Each row of a before or after table is a point. The points were changed in one or more steps. Then noise was added and the rows were shuffled. The steps act on columns, c1 being the first. Name the steps. A step turns or swaps two columns, mirrors them in a line or flattens them onto one, adds a multiple of one to another, or multiplies or shifts one. Angles are multiples of 10 degrees, from the lower column toward the higher: turns from -170 to 170, lines from 10 to 170 but not 90. Use the fewest steps. Two steps may share a column if one is a turn and the other turns, adds or multiplies; they go together, in the order done. Otherwise the lowest column goes first.
In the rows, 128 means zero.

Before (8 x 3)
[[139 142 143]
 [101 130 185]
 [184  86 125]
 [151 159  88]
 [ 94 175 158]
 [198 116 105]
 [ 96 130 135]
 [184 109 126]]
After (8 x 3)
[[188 101 170]
 [103 176 215]
 [183  99 184]
 [ 96 138 193]
 [175  79 185]
 [160 152 146]
 [100 135 244]
 [145 139 200]]
Steps: turn c1 and c2 by -10 degrees; shift c3 by 60

Before (11 x 8)
[[156 118 140 119 126 127  77 137]
 [157 121 153 123  88 155 118 124]
 [123 134 152 127 162 182 139 103]
 [174 132 159 113 159 112 117 167]
 [150 112 116 160 127 124 135 130]
 [146 161 114 128 101 156 107 115]
 [ 92  95 125 149 108 153 137 126]
 [176  96 109 123 130 119 124 142]
 [166 186 145 114  83 131 141 126]
 [134 122 144 113 118 124  97 110]
 [119 107 121  84 119 105 132 147]]
After (11 x 8)
[[144 119 128 162 123 118 116 119]
 [136 133 249 145 113 162 126 185]
 [144 104 138  99 121 127 111 147]
 [106  92 136 160 104 120 157 135]
 [151 184 116 140 154  99 113 129]
 [153 117 176 142 154  87 127 146]
 [140 138 118 121 183 163 139 105]
 [100  74  89 106 153 107 123 104]
 [158 222 178 132 131  83 148 153]
 [143 113 179 169 128 126  95 153]
 [155  76 172 133 115 128 130 172]]
Steps: turn c1 and c8 by 40 degrees; add 1.5 times c8 to c3; multiply c2 by 1.6; mirror c4 and c7 in the line at 110 degrees; swap c5 and c6

Before (14 x 12)
[[ 77 182 177  86 125 120 101 144 120  48 141 141]
 [137 119  99 133  90  70 180 109 115 150 140  67]
 [ 80 175 140 150 119 124  87  99 208 163  94 161]
 [138 166 144 131 134 112  78 149 108 111 100 155]
 [102 207 105 154 151 109  88 120 189 172 173 177]
 [112 144 163  71 172 124 105 171 130 113 122 109]
 [ 74 202 165 173 139 163  74 146 173 165 146 140]
 [121 100  74 163 135 121 221 113 105 129 128 114]
 [170 128 106 154  82 135 169  81 109 135 147  87]
 [149  58 112 167  97 101 168 105 138 142 170 121]
 [145 103 100  92  99 143 179  93 104 147 148 124]
 [ 68 164 109 166  71 122  77 127 139 202 141 160]
 [152 140 126 132  88 119 198 158 147 139 137 138]
 [139 119 162 130 130  90 197  95  89 155 140 128]]
After (14 x 12)
[[176 120 161 129 155  88  74  95 113 130 133 129]
 [102 164 145 130 109 108 177 149 120 133 148 155]
 [166 119  99 133 151  71  88 111 122  89 129  68]
 [173 104 100  92 147 142  92  92 120  99 122 124]
 [100 145 162  68 113 125 140 171 128 172 124 109]
 [ 65 200 164 172 164 164 148 145 147 140  86 139]
 [ 77 183 175  83  48 120 126 144 124 127  97 142]
 [ 59 162 109 166 203 120 142 126 133  73  89 159]
 [188 127 103 154 136 134 113  81 120  81 131  86]
 [166 100  75 162 131 118  43 114 121 135 140 114]
 [183 140 125 132 138 118  80 159 133  87 138 139]
 [105 210 103 155 171 110 150 120 152 150  70 176]
 [178  57 111 166 143 100 104 104 133  98 102 122]
 [ 57 175 142 150 163 125 139  99 160 121 138 160]]
Steps: turn c1 and c7 by 150 degrees; turn c1 and c11 by -160 degrees; swap c5 and c10; multiply c9 by 0.4

Before (11 x 20)
[[141 116  93 134 148 133 131  77 134 114 106 115 123 160  94 144 147 105
  166 103]
 [137 168  88 121  93 158 101  24 222 106  83 135 192 164 106 243 116 145
  172  95]
 [ 98  98 109 126 127 167  90  98  94 123 109 120 132 123 127 128 249 153
  166 138]
 [126 100 115 147  90 165 104 126 102 125 128 127 117 192  83 123 149 143
   75  91]
 [145 100  85 149 105 128 117 138 132 132 108 203 139 192 115 133 115 140
  159 159]
 [139 149 185 114 183 128 144 135  98 149 138 143 110 128 151 126 117 128
  158 162]
 [136  95  94 166 132 129 185 106 106 120  98 217 118 154 112 120 213 163
  125 145]
 [143  94 128 119 101 142 123 123 139 112 151 123 117 134 151 153  98  89
  154 159]
 [117 186  99 147 108 140 116 114 106 132  99 121 123 156 126 120  94 120
   59  81]
 [156 101 125 104 111 164 150 141 105 154 120 118 113 130 153 119 154 156
  176 161]
 [141 116 125 153 138 190 139 130  92 127 144 121 133 120 143 120  96 145
  153 154]]
After (11 x 20)
[[154 112  97 135 148 129 135  78 135 110 121 116 124 156  96 143 147 106
  100 104]
 [150 150 184 114 185 129 145 134  95 148 132 143 108 126 152 129 118 123
  104 161]
 [177  98 109 126 126 169  89 102  95 127 118 122 128 122 130 129 248 156
  132 140]
 [142 115 127 153 138 187 139 131  94 129 141 119 134 118 145 118  93 144
  103 153]
 [145  98  85 148 105 126 113 138 134 135 107 202 140 190 116 133 114 140
   97 163]
 [ 77 183 100 147 107 140 117 114 108 131 100 118 123 155 124 121  94 121
  174  79]
 [159 165  87 120  92 158 101  22 224 112 114 133 194 166 104 243 117 149
  101  94]
 [146  94 125 116 106 144 122 124 139 105 154 122 116 132 152 151  98  93
  103 160]
 [123  94  95 167 134 132 187 104 104 127 105 220 118 153 112 120 214 162
  122 145]
 [155 101 124 104 111 162 146 140 105 159 116 119 114 133 150 117 154 148
   79 159]
 [ 85  98 119 148  95 169 101 123 104 128 129 126 119 194  83 124 149 141
  157  92]]
Steps: turn c1 and c19 by -120 degrees; add -0.3 times c8 to c11; turn c10 and c18 by -10 degrees

Before (13 x 48)
[[121  98 127 150 121 188 171 164 124  68 136  59 148 162 149 130 129  85
   56  97 108 130 143 127 126 158 160 163 169 127 140 114  90 150 157 154
  124  69 114  79 176 119  79 104 121 124 154 173]
 [ 83  80 113 157 164 105 150 139 197 151 157  99 141 188 177  71  91 109
  128  97 155  76 102 144 109 146 170 101 170 138 129 180 113 189  98 101
  136  82 140 143 140  94 145 149 149 189 141 132]
 [ 63  82  49  72 160 147 174 157 109  85 167 109 130  99 157  74 117  91
  133 111 149 178 117 166 174 122 112 111 164 155 150 181 144 157 120 131
  161 133  98 152  95 140  76 104 115 146 128  87]
 [ 80 156 109 113 119 111 168 168  93  71 134  92 138 146 124 131 175 189
   91 136  88  93  84 119 186 152 148  95 176 131 158 127 144 161  60 160
  170  69 178 141 155  90 150 192  86 102 130 126]
 [167 141 108 154 174 134  93 140 167 109 165  87  98 159 101 107 127 120
  135 163 117  85  93 156 126 166  86 106  95 106  66 114 103 142 144 139
  125 112 113  94  90  88 129 147 155 118 169 152]
 [140  68  20  79  88 109 126 129 201 102 157 116 153 124 179 162 125 106
  101 103 139 128 161 117  82  87 117 158 172 204 159 156 102 154 163 102
  100 120 112 155 138 120 109 192  86 102 114 167]
 [171 141  77 164 152 189  96 164 121 109 208 117 105 152 103 165 139 170
  102  78 113  78 161 170 187 102 123 101 157 170  56 145  66 100 120 168
  186 115 127 167 129 173  72 176 136 186 184 168]
 [118 109 104 150 130 129 180 168 135 153 149 110 120 121 158 174 118 144
  133  69 177 138 110  90 143 164 165 186 148 117 113  85 135 122  84 137
  160 145 147 115 156 160  58 184  67 187 138  84]
 [143 129  68 118 108 190 119 181 165 120 132 122 145 208  78 140 183 149
   86 132 157 186 132 112 102 130  79 139 166 135 160 161 132 123 152 112
  111  99 136 124 108 170 103  93  90 143  92  98]
 [153 144  54  76 175 119 148 129 162  71 172  56 177 201 131 150 111 133
  101  75 109 145 161  82 184  73 163  91 127 154  69  84 142 171 139  91
  100 146 121 129  95 156  96 104 150 127 124 172]
 [134  80  81 115 156 137 162 120 122 122 120 159 139 106 165 168 186 175
   99 154  87 156 176 160 107  68 132 162  93 111 160 129  78 105 100  82
  100 124 145 152 175 116 151 113 110 100  98 167]
 [153  83 108  96  98  99  99 175 128  90 180 158  96 156 138 127 163 109
  135  74 153  82 125 123 147 112  70 155  80  95 151 149  92  90 142 133
   99  85 132 173 133 186 110 142 112 168 170 116]
 [122 141 100 130 100 115  99 215 126 169 121 133 137 208 122  75  85 128
  132 107  84  84 170 136 132 138 123  87 129 166 120 109 141 180 158 133
  167  60 166  97 107 129 153  95 158 117 123 170]]
After (13 x 48)
[[ 61  78  54  71 161 148 176 104 111  89 164 109 126  98 156  75 123  89
  135 101 151 181 118 169 167 119 115 111 165 154 150 182 142 161 121 130
  163 156  99 147  94 141  78 102 114 145 133 159]
 [140 130  67 111 108 191 116 135 161 119 136 119 144 212  75 141 185 138
   92 130 159 184 136 110  99 128  82 140 171 128 164 155 130 122 149 116
  110 170 137 117 114 172 104  90  85 145  98 130]
 [127 144 101 131  95 120  95 168 128 168 120 132 140 210 126  71  86 125
  130 106  83  81 171 146 129 140 123  90 132 172 121 112 133 180 157 136
  169 139 172  98 102 127 155  96 160 116 124  47]
 [152 141  56  78 168 120 144  90 168  77 168  55 178 199 124 151 111 132
  104  82 109 145 162  77 183  70 161  96 123 156  66  84 141 168 138  96
   97  80 118 130  89 152  99 105 153 126 128 117]
 [118 100 118 155 122 188 167 118 124  67 135  63 147 161 154 131 130  86
   58  95 112 128 146 122 125 152 156 163 174 124 140 118  95 157 154 152
  121 134 118  81 175 121  80 105 113 126 155  56]
 [149  84 109 101  89  94  99 119 121  90 178 159  98 158 131 127 166 107
  136  77 155  90 122 127 146 115  68 157  81  89 149 147  95  89 139 137
   99 165 134 170 133 185 106 139 109 169 171 105]
 [137  73  24  78  83 112 126  83 200 104 155 117 153 126 174 163 123 110
   97 104 135 127 167 111  79  87 109 164 174 201 156 155  97 148 166 108
  105 101 106 157 138 116 108 192  84 100 117 101]
 [169 141  80 166 149 190 101 116 124 105 207 114 105 153 101 166 142 173
  100  82 117  72 161 172 179 103 124 101 156 172  58 148  71 101 123 167
  187 104 130 167 131 166  67 171 137 181 193  94]
 [117 114 108 149 130 128 181 118 133 152 146 112 123 116 159 173 125 148
  126  73 183 140 105  96 147 161 163 190 142 119 118  83 138 124  84 132
  158 148 152 115 153 159  59 182  73 179 141 178]
 [167 141 104 152 174 127  95  87 173 106 165  94 100 155  96 108 125 118
  132 157 118  84  93 151 128 166  84  97  95 107  74 116 108 145 148 135
  123 122 115  95  90  94 127 150 155 114 175  99]
 [ 80 157 106 121 119 116 170 118  97  70 135  91 141 144 125 129 175 184
   93 131  92  87  86 116 183 150 144  93 177 131 156 124 148 166  59 160
  176 164 182 144 156  85 151 197  78 100 129  82]
 [135  81  83 119 159 133 165  75 119 125 117 161 142 105 162 157 190 169
   99 154  89 161 174 159 107  65 131 156  94 112 158 125  85 104 101  78
  101  95 142 146 179 117 153 116 111 101  97 101]
 [ 79  80 108 158 159 100 149  92 192 150 159 100 139 188 177  67  88 111
  126  93 155  76 106 142 118 145 173  97 168 136 127 174 120 190  99 104
  131 155 135 142 132  94 153 152 149 179 138  97]]
Steps: shift c8 by -50; turn c38 and c48 by 130 degrees
